Rows are points. Each copy is the shape, with its points in the same order, turned, moved and blurred by noise. Is it also mirrored, or only turned?
In the rows, 128 means zero.

Shape, 6 rows:
[[ 88 136]
 [131 112]
 [142 167]
 [160 164]
 [139 150]
 [127  94]]
Copy 1, 6 rows:
[[ 81 136]
 [125 112]
 [137 166]
 [153 165]
 [132 148]
 [119  93]]
Copy 1 is: only turned
Copy 2 (6 x 2):
[[ 95 113]
 [142 128]
 [110 172]
 [127 185]
 [122 159]
 [152 109]]
Copy 2 is: only turned
Copy 3 (6 x 2):
[[149  98]
 [116 135]
 [157 163]
 [149 179]
 [150 152]
 [101 125]]
Copy 3 is: mirrored
Copy 4 (6 x 2):
[[123 161]
 [133 113]
 [ 76 117]
 [ 74 100]
 [ 93 116]
 [150 110]]
Copy 4 is: mirrored

Shape:
[[169 124 121 119]
 [143 140 123 108]
 [132 107 129  93]
 [121 156 175 157]
 [ 86 119 188 162]
 [134 131 106 114]
 [129 137 168  87]]
Copy 1, 7 rows:
[[162 129 107 116]
 [145 144 118 102]
 [146 122 134  78]
 [126 161 177 148]
 [103 119 209 132]
 [128 137 108 103]
 [159 153 167  85]]
Copy 1 is: only turned
Copy 2:
[[153 115 112 151]
 [155 143 115 134]
 [150 121 121 107]
 [125 163 180 157]
 [ 94 151 193 118]
 [140 136 100 136]
 [171 143 155 109]]
Copy 2 is: only turned
Copy 3, 7 rows:
[[175 125 125 131]
 [150 145 119 126]
 [149 139 140  93]
 [101 100  86 134]
 [ 76  76 110 102]
 [146 145 143 132]
 [132 144  94  87]]
Copy 3 is: mirrored
Copy 4 (7 x 4):
[[154 101 153 122]
 [122 102 142 120]
 [130 126 133  92]
 [ 89 143 167 169]
 [ 88 192 147 157]
 [130 103 122 117]
 [ 96 125 169 100]]
Copy 4 is: mirrored

Shape (10 x 6):
[[172 170 155 173 155 168]
 [114  92 101 119 134 123]
 [136 167 151 143 107 173]
 [144 144 116 129 108 103]
 [112 129 116 135 122 114]
 [111 114 137  99 146  91]
 [130  97 122 119 138 117]
 [178 167 186 144  99 156]
 [125 184 154 131 102 139]
 [149 116 105  81 154 118]]
Copy 1, 10 rows:
[[143 160 107 203 146 171]
 [111 152 116 101 134  94]
 [153 131 100 148 131 173]
 [153 124 141 140 120 105]
 [115 131 134 124 116 118]
 [121 146 171 102 158 110]
 [125 160 132 112 140  97]
 [202 148 128 166 137 181]
 [156 103 140 144 134 177]
 [133 136 136 122 181  78]]
Copy 1 is: mirrored
Copy 2:
[[174 198 167 159 137 137]
 [ 98  99 125 135 160 146]
 [133 182 146 105 111 139]
 [129 127  97 151 117 127]
 [108 119 119 151 128 123]
 [117  81 133 149 144  96]
 [135  94 138 145 155 141]
 [188 168 157 121  90 137]
 [133 173 129 105  94 115]
 [150  99 112 128 182 120]]
Copy 2 is: only turned
Copy 3:
[[170 108  89 176 172 176]
 [ 83 131 123 117 110 133]
 [165  90 104 152 145 127]
 [149 150 123 141 101 127]
 [115 139 122 148 120 118]
 [113 170 146 109 140 123]
 [106 133 136 114 124 145]
 [205  92 139 156 151 155]
 [185 122 115 148 142  98]
 [125 156 114  84 116 157]]
Copy 3 is: mirrored
Copy 4, 10 rows:
[[183 161 121 199 116 162]
 [116 102  85 117 138 138]
 [138 173 134 161  94 151]
 [135  99 142 138 108 147]
 [113 110 120 138 132 142]
 [135 103 128  99 167 130]
 [138 103 100 118 137 126]
 [188 168 152 160  71 126]
 [131 159 165 148 105 151]
 [160 104 105  91 139 167]]
Copy 4 is: mirrored

Shape (13 x 9):
[[192 145 114 128 145  87 123  66 115]
 [167 116 107  86 110 118 117 155 138]
 [146 116 132 123 119 116 173 150 151]
 [152 129 180 120 124  92 118 116 169]
 [121 116 164  98 154 141 153 104 107]
 [162 130  78 112 161 135 159 141 120]
 [141 104 154 108 144  87 142 146 141]
 [111  97 158 115 158 165 139  96 108]
 [113 119 127 106 111  94 188 153 129]
 [174 162 170 123 156 117 127 123 147]
 [ 95 124 163 100 152 111 119 108 169]
 [151 162 112 110 123 154 108 138 139]
 [122 125 122 141  99  71 105 136  87]]
Copy 1:
[[150 104  76 141 140 188 138  90  73]
 [142 164 124 179 157 134 128 131 106]
 [104 174 124 119 163 121 127 113 111]
 [ 87 138 147 144 109 172 118 115  96]
 [149 136 127  83 133 156 134 158 120]
 [149 151  70 134 196 132 120 129 124]
 [108 154 153 135 159 170 120 115 133]
 [149 124 113  80 125 142 155 161 154]
 [133 176 160  99 170 114 102  96 120]
 [ 92 124 109 132 143 181 110 149  85]
 [119 149 132 119  97 171  94 133 151]
 [131 130  93 160 139 115 102 159  94]
 [155  93 165 150 154 120 114  82 109]]
Copy 1 is: only turned
Copy 2, 13 rows:
[[ 91 100 188 172 162 149 109 113  95]
 [114  97 107 134 136 193 144 113 133]
 [133  94 142 139 127 154 152 148 172]
 [ 64  95 142 140 163 128 165 122 163]
 [123  81 138  94 140 102 135 142 117]
 [161 107 131 142 150 174 107 155 120]
 [ 96  79 122 144 138 143 165 161 141]
 [143  98 128 100 145  80 146 130 107]
 [124  98 145 117  90 157 161 175 154]
 [ 81  87 133 136 177 129 106 135 162]
 [ 84 121 137 101 170 114 180 157 134]
 [117 134 110 118 156 161 103 109 145]
 [ 74 134 122 165  81 140 137 129 107]]
Copy 2 is: mirrored
